Each row of a before or after table is a point. The points were changed in one or more steps. Then noise was added and the rows were shuffled. The steps act on columns, c1 being the first. Name the steps. A step turns or swaps two columns, mirrors them in a line or flattens them onto one, adds a multiple of one to another, or multiplies or shifts one. Angles are multiples of 10 degrees, from the lower column toward the higher: turns from -170 to 170, lines from 10 to 170 but not 90. Use the fewest steps. Two steps may share a column if one is a turn and the other turns, adds or multiplies; they go together, in the order done. Otherwise the lowest column goes first.

Before (9 x 3)
[[ 34 -38  35]
 [-64 -32  35]
 [-67  29 -19]
 [ -5  13  24]
 [-45  41  55]
 [-45 -27   4]
 [-18   7   8]
 [-39  55  -3]
 [ 23 -47  46]]
After (9 x 3)
[[-17  15 -16]
 [  1 -23 -78]
 [ 17 -19 -38]
 [-46 -22  10]
 [ 18  36 -32]
 [  2   5 -19]
 [ 47  18 -54]
 [-52 -38  -4]
 [-26  25 -70]]
Steps: turn c1 and c3 by 120 degrees; multiply c2 by 0.7

Before (8 x 8)
[[-16   3  25  11 -50  28 -20 -23]
 [ 54   9 -36   7 -16  45  -7   5]
 [ 47  -1   3  31 -16 -18  -2  18]
 [-12  -7  47  40  38   9 -22 -28]
 [ 21 -12 -46  13  21 -12 -27 -12]
 [  2   5 -32  14 -10 -10  47  25]
 [ 73  14 -35 -10  -7   8 -25  91]
 [ 80  12 -31 -65 -18  38 -27  -1]]
After (8 x 8)
[[  2   6  12 -34 -11  50  -7  30]
 [ 21 -12  26 -45  20 -11  34 -23]
 [ 73  14  39 -22  -8 -29  -2  95]
 [ 47  -1 -34 -17 -16  17  31  27]
 [-12  -6 -80   9  39 -28  -5 -47]
 [-15   3 -31  12 -50 -46 -38   3]
 [ 80  11  89  18 -17 -61 -53   8]
 [ 55   9  22 -31 -16 -51 -74  13]]
Steps: turn c3 and c4 by 130 degrees; multiply c3 by 1.3; add -0.5 times c5 to c8; multiply c6 by 2; turn c6 and c7 by -120 degrees

Before (12 x 11)
[[-18   8  27   0   6 -33   1  36 -18 -18 -38]
 [ 58  28 -11  -9  21  90 -15  69 -11 -49 -28]
 [-27 -45 -12 -13 -44  48  32  -9 -25  32 -38]
 [-58  19 -38 -32  33 -32   8 -18  58 -27  -8]
 [-35  -8 -57 -34 -14 -43  26  51  10 -47 -32]
 [ -7  13  14 -34 -64  -5  29 -49 -22   6 -21]
 [-50 -28 -58  24  -4   4 -29   2 -17 -41 -42]
 [-33 -95 -55 -44  22  -8 -11 -38   1 -42 -14]
 [ -5  14 -24  22  41 -30 -14 -24   9   6  32]
 [ 59  39  -5  55  34  -8   3 -69   3  12 -39]
 [-32 -27 -38  27  24  17  30 -51  -8 -35  -6]
 [  5  40 -57 -34  35  53  22 -12 -30 -19 -40]]
After (12 x 11)
[[ 20  24 -16 -12 -59  -4  30 -51  12   4   3]
 [ 43  10  11  -5  22  89 -16  68  30 -49 -63]
 [-79  18  58  10  -3   5 -30   2 -28 -41 -44]
 [ -9  -9  58 -12 -14 -43  26  51 -10 -45 -56]
 [ 63   0   5  24  33  -8   4 -70  39  13  -3]
 [ -3   8  40  12  24  17  30 -50 -26 -35  18]
 [ 30  30  60 -13  37  53  21 -12  40 -19 -34]
 [-51 -58  37 -12  34 -30   9 -19  19 -27  -1]
 [-45  -3  56 -18  24  -7 -12 -38 -96 -42   5]
 [-18  19 -28   1   7 -35   1  37  10 -16 -58]
 [  5  24  12  -4 -44  48  33  -8 -45  31 -34]
 [-20  -9  23  11  40 -32 -15 -26  14   5  43]]
Steps: add 1 times c7 to c1; turn c2 and c9 by 90 degrees; multiply c3 by -1; multiply c4 by 0.4; add -0.5 times c8 to c11
